Each row of a before or after table is a point. The points were changed in one or more steps. Then noise was added and the rows were shuffled. The steps act on columns, c1 being the first. Write out the steps. A step turns or swaps two columns, mirrors them in a line or flattens them onto one, adds a multiple of one to another, or multiplies or shifts one. Angles are multiples of 10 degrees, from the lower column toward the higher: turns from -170 to 170, lines from 10 to 170 but not 90. Use the fewest steps. Two steps may share a column if one is a turn and the other turns, adds or multiplies; they go together, in the order done. Otherwise the lowest column goes first.

Before, 11 rows:
0.15	-0.11
0.41	-0.11
0.27	-0.10
-0.50	0.90
0.30	0.23
-0.71	0.05
-0.25	0.81
-0.83	-0.05
0.42	0.25
-0.43	0.34
-0.56	0.21
After, 11 rows:
-0.30	0.59
0.15	0.04
0.27	0.16
-0.45	-0.05
0.40	0.67
-0.52	0.38
-0.52	-0.32
-0.75	-0.68
0.33	0.54
-0.81	-0.87
0.46	0.26
Steps: add 1 times c1 to c2

Before, 14 rows:
-0.07	0.62	-0.10	0.26	-0.57	-0.74
0.47	0.33	-0.40	-0.19	-0.52	0.49
-0.48	-0.46	0.24	-0.20	0.42	-0.04
-0.58	-0.37	0.96	-0.08	0.12	0.31
-0.03	-0.08	-0.07	0.18	-0.55	0.67
0.08	-0.75	0.56	-0.51	0.23	0.38
-0.22	-0.87	0.07	-0.32	0.43	-0.08
0.23	-0.07	-0.15	0.07	0.05	0.36
0.07	0.53	0.49	0.01	-0.41	-0.80
-0.10	0.37	0.26	0.72	-0.38	-0.40
0.14	0.02	0.08	0.24	0.10	-0.82
-0.17	0.20	0.08	0.03	-0.60	-0.65
0.42	-0.66	0.21	-0.33	-0.40	-0.26
0.41	0.02	-0.33	-0.17	-0.53	0.82
After, 14 rows:
-0.32	-0.63	-0.51	0.10	-0.58	-0.54
0.13	0.05	0.18	0.09	-0.58	0.69
1.40	0.10	0.84	0.47	0.15	-0.11
-1.11	-0.11	0.11	-0.46	-0.56	0.54
-0.44	-0.64	-0.04	0.32	-0.43	-0.83
-0.30	0.67	0.21	-0.07	-0.39	-0.39
-0.41	0.12	0.00	-0.02	0.08	0.35
1.27	0.22	0.27	0.00	0.43	-0.10
0.90	0.76	0.17	-0.21	0.36	-0.21
-0.09	-0.32	-0.49	0.64	-0.40	-0.18
0.27	0.66	0.94	-0.03	0.17	-0.05
0.21	-0.19	-0.29	0.09	-0.55	-0.56
-0.84	0.06	0.20	-0.32	-0.55	0.79
-0.24	-0.01	-0.56	0.29	0.14	-0.74
Steps: turn c1 and c2 by 160 degrees; multiply c1 by 2; turn c3 and c4 by 40 degrees; turn c3 and c6 by -30 degrees

Before:
-0.28	0.70	0.09	-0.34	0.25	0.16	0.21	0.96	-0.38	-0.30	-0.31
0.48	-0.50	-0.05	-0.07	0.12	0.15	0.27	-0.62	-0.45	0.44	-0.33
-0.07	-0.09	0.87	-0.08	-0.10	0.40	0.15	-0.59	-0.39	-0.47	0.75
-0.09	-0.19	-0.40	-0.19	0.07	0.58	0.15	0.52	-0.40	-0.01	0.48
0.41	-0.42	-0.06	0.11	0.23	0.34	-0.37	-0.54	0.91	-0.05	-0.21
-0.41	-0.46	-0.01	0.02	-0.06	-0.14	0.19	0.26	0.67	0.29	-0.21
0.01	-0.20	-0.41	0.13	0.13	-1.22	0.23	-0.19	-0.41	0.36	0.12
-0.25	0.32	-0.38	0.09	0.20	0.16	-0.24	-0.54	-0.18	0.35	-0.28
-0.22	1.24	0.28	-0.28	-0.01	0.28	-0.38	0.04	-0.21	0.47	0.28
-0.04	0.12	-0.34	-0.51	1.16	-0.08	-0.98	-0.37	-0.22	0.37	0.15
After, 10 rows:
0.38	-0.41	-0.78	0.13	0.04	-0.14	-0.44	-0.22	0.54	-0.20	-0.17
0.10	-0.12	0.03	-0.21	0.03	0.38	-0.43	0.17	-0.50	-0.10	0.50
-0.30	0.68	0.28	-0.38	-0.17	0.27	-0.07	0.37	-0.19	-0.35	-0.34
-0.31	1.26	0.37	-0.27	0.45	-0.20	-0.38	0.02	0.08	0.18	0.29
0.15	0.14	-0.13	-0.49	0.71	-0.87	-0.45	-0.16	-0.41	-0.97	0.21
-0.39	-0.46	-0.52	0.03	0.28	0.13	0.22	0.08	0.43	0.20	-0.21
0.19	-0.22	0.07	0.11	0.38	-0.47	1.21	-0.10	-0.55	0.01	0.13
0.51	-0.51	0.33	-0.06	0.47	0.33	0.00	-0.26	-0.33	0.05	-0.34
-0.04	0.34	-0.09	0.08	0.39	-0.15	-0.25	-0.32	-0.43	-0.09	-0.33
-0.51	-0.09	0.89	-0.12	-0.47	0.34	-0.32	-0.30	0.42	-0.03	0.73
Steps: add -0.5 times c3 to c1; turn c3 and c9 by 50 degrees; turn c5 and c10 by -70 degrees; turn c6 and c7 by -60 degrees; multiply c8 by 0.4

Before (9 x 18):
0.04	0.04	0.47	0.04	-0.30	-0.26	0.26	-0.46	-0.02	-0.15	-0.54	0.35	0.02	-0.11	0.21	-0.21	0.25	0.49
-0.20	-0.12	0.49	-0.11	1.23	-0.53	0.41	0.45	0.28	-0.40	-0.27	0.11	0.04	-0.14	0.15	0.15	0.69	0.45
0.29	-0.33	0.34	0.03	-0.08	0.79	0.56	-0.99	0.36	-0.10	-0.04	0.17	0.00	-0.11	-0.01	0.02	0.04	0.24
0.23	0.60	0.44	-0.29	-0.29	0.71	0.51	0.60	-0.19	-0.11	-0.77	-0.51	0.28	-0.10	-0.14	0.03	-0.22	0.03
-0.21	-0.13	-0.24	0.03	-0.20	0.39	0.52	0.21	0.04	-0.21	0.04	-0.14	0.29	0.19	-0.08	-0.11	0.06	0.53
0.12	-0.31	0.03	0.05	0.43	-0.26	0.22	-0.35	0.28	-0.09	-0.02	0.30	-0.01	-0.21	-0.10	-0.02	-0.20	-3.03
0.58	0.12	-0.06	-0.12	0.45	0.27	0.25	0.41	-0.04	-0.22	0.32	0.20	-0.17	0.16	0.02	-0.38	-0.16	0.18
0.47	-0.32	0.03	-0.03	-0.39	0.59	0.19	-0.47	0.04	0.36	-0.01	-1.11	0.28	-0.07	0.39	-0.25	-0.28	0.17
0.37	-0.38	-0.56	-0.19	0.35	0.38	0.13	0.78	0.38	-0.22	-0.47	0.14	-0.14	-0.14	0.27	-0.23	-0.26	0.61
After, 9 rows:
0.05	0.02	0.51	-0.21	-0.01	-0.28	-0.41	0.24	-0.32	-0.01	-0.03	0.41	0.04	-0.12	-0.33	-0.54	0.07	0.42
0.19	0.63	0.49	0.29	-0.22	0.55	0.63	0.55	-0.26	-0.01	-0.03	-0.54	0.27	-0.10	0.27	-0.21	-0.01	0.15
0.55	0.13	-0.06	-0.02	-0.07	0.34	0.40	0.25	0.49	0.00	0.03	0.23	-0.16	0.16	0.10	-0.66	0.09	0.25
0.34	-0.34	0.39	-0.11	0.37	0.78	-1.00	0.52	-0.09	0.00	0.02	0.19	-0.02	-0.13	-0.08	-0.27	-0.08	0.22
0.40	-0.37	-0.53	-0.03	0.37	0.44	0.82	0.14	0.35	0.02	0.01	0.10	-0.12	-0.10	0.05	-0.61	0.35	0.63
0.16	-0.32	0.05	0.96	0.29	-0.26	-0.38	0.21	0.46	-0.02	-0.05	0.27	-0.06	-0.19	0.20	-0.32	-0.01	-2.86
-0.18	-0.16	-0.24	-0.27	0.08	0.23	0.23	0.52	-0.17	0.02	-0.01	-0.14	0.29	0.19	0.03	-0.45	-0.12	0.47
-0.22	-0.11	0.49	-0.01	0.33	-0.56	0.38	0.43	1.17	-0.02	0.04	0.14	0.03	-0.10	-0.67	-0.19	-0.23	0.47
0.44	-0.35	0.03	-0.05	0.05	0.49	-0.43	0.23	-0.42	0.03	-0.01	-1.07	0.24	-0.04	0.04	-0.52	0.47	0.16
Steps: mirror c4 and c18 in the line at 100 degrees; swap c5 and c9; add -0.5 times c13 to c6; swap c7 and c8; multiply c10 by 0; multiply c11 by 0; turn c15 and c17 by 120 degrees; shift c16 by -0.30
